Each row is a point. To make a cloud, some directions were put in groups of two or more. Within a group, all points are equally far from the middle, so they leave a hole (a ring in 2 directions, a hollow ball in 3). The other directions are filled evenly. Then the cloud was stretched, turned, moved and blurred a little. Count the holes, and give their numbers of directions, smallest first.
In the rows, 128 means zero.

Cloud (14 x 2):
[[ 36 175]
 [117 111]
 [ 78 125]
 [138 120]
 [124 150]
 [ 52 171]
 [ 82 163]
 [ 77 136]
 [102 166]
 [133  94]
 [106 161]
 [ 87 143]
 [143  88]
 [ 98  89]]
Holes: 0

Cloud (20 x 3):
[[127 160 190]
 [172 162 175]
 [119 179 125]
 [113 122 202]
 [103 181 104]
 [131  85 133]
 [127 122 213]
 [ 78  98 106]
 [141 146  95]
 [110 145 196]
 [145  79 155]
 [ 65 159 161]
 [128 175 129]
 [113 158 186]
 [132 147 207]
 [141 170 167]
 [194 139 144]
 [ 80 123 174]
 [120 163  88]
 [152  84 135]]
Holes: 1 (2)

Cloud, 30 rows:
[[163 158 163 178]
 [112 172  93  89]
 [154 178  99 141]
 [108  96 135 146]
 [ 93 112 121 138]
 [113 115 143  84]
 [114 154 116 123]
 [ 74 114 164  63]
 [109 128 213  72]
 [178 159  99 167]
 [139  60 147  73]
 [139 102  98 101]
 [169 184 107 115]
 [ 86 170 189 124]
 [ 65  73 165  98]
 [121 116  85 146]
 [171 111  72 104]
 [118 139 152 112]
 [ 74 147 179  79]
 [ 72 167 203 109]
 [135 167 106 109]
 [150 201  76 181]
 [ 96  91 159 112]
 [ 97  80 121 144]
 [176 166 111 117]
 [ 93 105 202  62]
 [135 176  91 156]
 [ 54 125 178 139]
 [165 140  82 155]
 [115 143  80  76]]
Holes: 0

Cloud (53 x 6):
[[ 87 122  87 155  64  93]
 [ 93 158 114 141 231 108]
 [146 137 121 137 143  54]
 [128 148 140 127 210  87]
 [166  76  68 154 115 121]
 [108 127  75 127 134 165]
 [ 97 172  92 158  87 197]
 [140 176 161  93 201 155]
 [188 106 179 127 140  98]
 [140  77  76 185  61 177]
 [201 115 124 122  54  92]
 [107 142  76  88  86 164]
 [211 150 142 159 165 119]
 [172 117 142 114 153  97]
 [148 150 158 104 129  75]
 [106  95  65 135 132 103]
 [112 180 148  59 110  65]
 [111 174  96 147  82 174]
 [160  91  81 118 119 165]
 [107  65 132 123 143 113]
 [125 149 136 120  88  69]
 [ 73  89  63 136 126 141]
 [ 75 177 104 158  87  75]
 [116 146 119 154 206  69]
 [145 142 102 150 106  81]
 [171 149 170 108 162 165]
 [130 121 148 140 197 147]
 [147 160 136 164 115 131]
 [184  75 124 222 123 136]
 [ 85 195 103 138 107  56]
 [136 174 164 100 185  62]
 [143  97 158  72 208  50]
 [ 57 149 138  74 147 164]
 [109 107 102 120  72 165]
 [125 103  86 176 151 135]
 [134 166 177 132 112 126]
 [ 92 142 108 191 160 153]
 [174 154 177 123 120 154]
 [ 75  91  95 145 175 125]
 [153 122 185 140 135 140]
 [ 98 158 105 130 171 127]
 [ 78  90  70 172  14 123]
 [120 142 112 129 178  46]
 [ 99 101 115 111 172 111]
 [171 128 166 168 108 104]
 [179  82 127  94 154 146]
 [ 94 184  98 137 146 124]
 [132  99 161 109 125  73]
 [115 142 142 145 130 143]
 [ 96 198 153  99 154 141]
 [ 79 194 105 126 151 134]
 [ 75 173 157 127 152 169]
 [141  94 110 218 162 173]]
Holes: 0
